Each row is a point. The points of each table are mixes of a few directions, plus a little noise. Count the directions of each table, and those that both share. Where both have some left over, give the other angles between the two spaces (their principal angles), to ten degrees, smallest first.

First (4 x 3):
[[ 12  77  49]
 [-31  32  -9]
 [ 52 -67   3]
 [-26 -41 -44]]
Second (4 x 3):
[[-23 -44 -41]
 [ 76  36  74]
 [  0 -19 -11]
 [-53  28 -22]]
Directions: first 2, second 2, shared 2

First (10 x 8):
[[-18 -17 -38   6   9  -5 -36  18]
 [ -6  19 -29  13  20   5 -51  -7]
 [  1  -9  35  11  23  -3  27   5]
 [ -4  -7  18  14  72  37 -44 -12]
 [ -5 -18  -8  -8 -79 -60  81  39]
 [ 15  38 -12 -10 -34  -2  -4 -23]
 [  1 -48  44 -19  61  66 -15 -14]
 [ 34  67 -10 -25 -31  34 -37 -62]
 [-12   8  26  49  27 -55  43  32]
 [ -6 -34 -27 -31 -68 -17  34  23]]
Second, 8 rows:
[[  4   6   3 -21   6  -6  -1  14]
 [ 16  95   0  59  -1  56 -75  73]
 [-11 -70   1 -47   2 -42  55 -52]
 [ -7 -44   2 -34   2 -28  36 -32]
 [ -2   8  -5  34  -8  17 -11  -6]
 [  2  42  -6  62 -10  39 -40  17]
 [-11 -47  -6  -1  -7 -16  31 -46]
 [  8  12  10 -52  15 -16   2  33]]
Directions: first 4, second 2, shared 0; angles 50, 90

First, 9 rows:
[[ 28 -25  84 -63  14  12 -22  28 -47 -23 -57 -67]
 [  6 -18  20 -77  34 -35 -20  16 -35 -17 -47 -29]
 [  1   6   1  31 -15  19   7  -5  12   6  16   6]
 [ -5   2 -14   1   2  -8   1  -3   4   2   4   9]
 [ 15  13  39  95 -54  81  19  -7  26  12  40  -6]
 [ -9  -9 -23 -61  34 -50 -13   5 -17  -8 -26   2]
 [ -5   4 -15  12  -3  -2   4  -5   8   4  10  12]
 [-16   4 -45 -11  14 -33   1  -8   8   4   6  27]
 [-15  21 -48  73 -27  15  21 -22  41  20  52  46]]
Second (8 x 12):
[[-16  -2 -45 -41  28 -52  -5  -4  -3  -1  -9  21]
 [  2   1   4   4  -2   6   0   1   1   1   1  -2]
 [ 20   2  52  47 -33  61   7   3   4   1  11 -25]
 [ 19   2  53  48 -33  60   8   4   5   1  11 -25]
 [-19  -2 -51 -46  32 -59  -6  -4  -3  -2 -11  24]
 [-17  -3 -42 -39  27 -49  -5  -4  -3  -1  -9  21]
 [-19   0 -52 -47  33 -61  -6  -5  -5  -3 -10  25]
 [ 29   3  83  75 -53  94  11   7   7   2  17 -38]]
Directions: first 2, second 1, shared 1

First, 8 rows:
[[ 12  -4 -15 -43  18  -7  15  14  30  40  -3   8  -6 -19  -2  37 -19 -29
    3 -12]
 [ 10  38  54 -11 -14  62  53 -11 -26  41  31  -7  19  49   2  18  -1 -88
  -28  10]
 [ 12 -13 -29 -48  24 -20   7  19  41  39 -10  11 -11 -32  -2  40 -23 -16
   10 -16]
 [-20 -12  -5  62 -17 -21 -45 -13 -27 -73 -10  -8  -1   2   2 -57  27  81
    9  11]
 [-15 -15 -13  43  -9 -25 -39  -7 -13 -56 -12  -4  -4  -8   1 -41  18  70
   11   6]
 [ 16  11   8 -46  11  20  36   9  18  56  10   5   2   2  -1  43 -19 -66
   -9  -7]
 [  1   0   0  -2   1   1   2   1   1   3   0   0   0   0   0   2  -1  -3
    0   0]
 [-14  -6   1  45 -14 -10 -28 -11 -22 -50  -5  -6   1   6   1 -40  19  52
    4   9]]
Second:
[[ 12  36  52 -18 -13  61  56 -10 -22  49  30  -7  18  47   1  24  -5 -95
  -27   8]
 [ -9  19  39  42 -26  33   5 -19 -43 -28  16 -12  13  40   4 -34  20  -4
  -14  18]
 [  3 -12 -22 -17  12 -19  -6  10  22   8 -10   6  -9 -22  -1  14  -9  10
    9  -8]
 [  4   6   7 -10   2  10  12   1   2  17   5   0   3   6   0  11  -4 -22
   -4  -1]
 [-14 -19 -22  34  -3 -32 -41  -2  -4 -50 -15  -1  -7 -16  -1 -33  14  70
   13   1]
 [ -8 -20 -28  16   5 -34 -34   3   9 -33 -16   2  -8 -23  -1 -18   5  56
   17  -3]
 [  5  34  50   1 -16  53  41 -13 -30  25  26  -8  18  45   2   6   5 -66
  -24  10]
 [ -3 -44 -71 -22  29 -72 -46  24  51 -15 -37  14 -25 -67  -3   9 -13  75
   33 -20]
 [ 15  16  16 -40   7  28  38   4   9  55  14   3   5  11  -1  40 -15 -70
  -13  -6]
 [ -8 -15 -19  15   2 -26 -25   1   5 -28 -13   0  -7 -15  -1 -16   6  45
   12  -2]]
Directions: first 2, second 2, shared 2

First, 11 rows:
[[  4  22 -22  -7   0  -5  22  47  17 -23   0   5   0   9  10   3 -24   3
   23   4 -16 -16  11  23  13  -4  12  14  30   3  -5   0]
 [  3 -18   3 -23  -5  21  -7   9 -23 -14   3 -12 -10  18   2 -22  14 -23
   18   2 -20  10  14 -23  -2  17 -13  -1   8  -7 -18 -10]
 [-12  22   3  10 -14 -20   8 -17 -15  -6  30 -18   9   5 -12  -1 -11 -13
    9  12   3  -4  -9   5 -10   6   9  14  10 -23  -5   4]
 [  0  -3   2  10   8   3  10   2  12  23  11  17  -3   2  18   3  11  -5
  -29  -6  13   3 -17   3   6  -5  10   3  -7   8  -1  -4]
 [ -4 -33  25  -1  10  26 -19 -36 -27  27   2   5 -10   5  15 -16  37 -19
  -33 -12  12  19 -11 -34   0   4 -10  -7 -28   1  -3 -10]
 [ 18 -22 -14  -5 -13  -9   6  15  30  10  14   1  -8  -4 -17   7  21  -7
   -7   7  -3  17  -3   1 -20  24  -7 -27  -3   7 -18  -5]
 [ 11 -36   2 -14  -6  12  -9  -3   1  10   5  -3 -12   4  -9  -9  32 -17
   -7   1  -5  23   2 -22 -14  23 -16 -23 -11   3 -17  -9]
 [  6 -11  -2 -14  11  22  -4  20  -1  -7 -21   8  -9   5  15  -7   3   2
    5  -8 -11  -1  14  -6  14  -4  -5  -1   1  12   0  -5]
 [  8   7 -16 -14  -1   0  -1  30  10 -29 -24  -4   0  -3  -8   2 -20  17
   34   2 -20 -10  25  11   5  -3  -6  -3  16   7   4   4]
 [ 12  -7 -17  -6 -16 -15   2  13  22 -10   2 -11  -1  -8 -29  10   0   6
   18  10  -9   6   9   8 -18  18  -9 -20   7   2  -8   2]
 [-48  79  35  65  26 -33  -6 -81 -28  17 -21  11  41 -33  15  28 -62  57
  -31 -14  56 -47 -34  35  26 -77  38  49 -22 -11  71  31]]
Second:
[[-10   8   5  13  23  -8 -17   8  -1  -8 -26  23 -19 -14  15   5 -11  39
    1 -14 -12  14  -3   7  -9 -63   5  11 -16  23  30  -2]
 [ -9  11   5  13  27  -3 -18   5   3  -7 -43  24  -9 -20  16  11 -19  49
    0 -17  -4   0   3  12   5 -61   4   9 -17  26  38   4]
 [ -8  23   8  17  43   9 -26  -3  13  -9 -95  33  10 -39  21  25 -45  86
   -2 -29  12 -32  17  25  36 -75   3   6 -24  41  68  20]
 [ -1   5   2   3   9   4  -5  -2   4  -1 -22   6   5  -9   4   6 -11  18
   -1  -6   5 -10   5   6  11 -12   0   0  -4   8  14   5]
 [  8  -6  -4 -11 -19   7  14  -7   1   6  21 -19  16  11 -12  -4   8 -31
   -1  12  10 -11   3  -6   8  52  -4  -9  13 -19 -25   2]
 [ -1  -8  -2  -2 -11  -9   5   6  -7   1  37  -6 -15  13  -3 -10  18 -26
    1   8 -12  23 -11  -9 -23   8   1   2   4 -10 -20 -11]
 [  8  -9  -4 -11 -21   4  15  -5  -1   6  32 -20  11  16 -13  -7  14 -39
    0  14   6  -4  -1  -9   0  53  -3  -8  14 -21 -30  -2]
 [ -1 -14  -3  -4 -19 -15   9   9 -12   2  62 -10 -24  23  -6 -18  31 -44
    2  13 -20  39 -18 -16 -39  14   1   3   8 -17 -34 -19]
 [ -1  -2   0   0  -3  -3   1   2  -3   0  12  -1  -6   4   0  -4   6  -7
    0   2  -5   9  -4  -3  -9   0   0   1   1  -2  -6  -4]
 [  8 -10  -5 -12 -24   4  16  -5  -2   7  36 -21  10  17 -14  -9  16 -43
    0  15   5  -2  -1 -10  -2  56  -4  -8  15 -23 -33  -2]
 [  6   2  -1  -6  -5  11   6  -9   6   4 -12  -8  21  -2  -6   5  -7  -3
   -1   2  15 -24  10   3  22  30  -3  -7   6  -6  -2   9]]
Directions: first 5, second 2, shared 1; angles 80
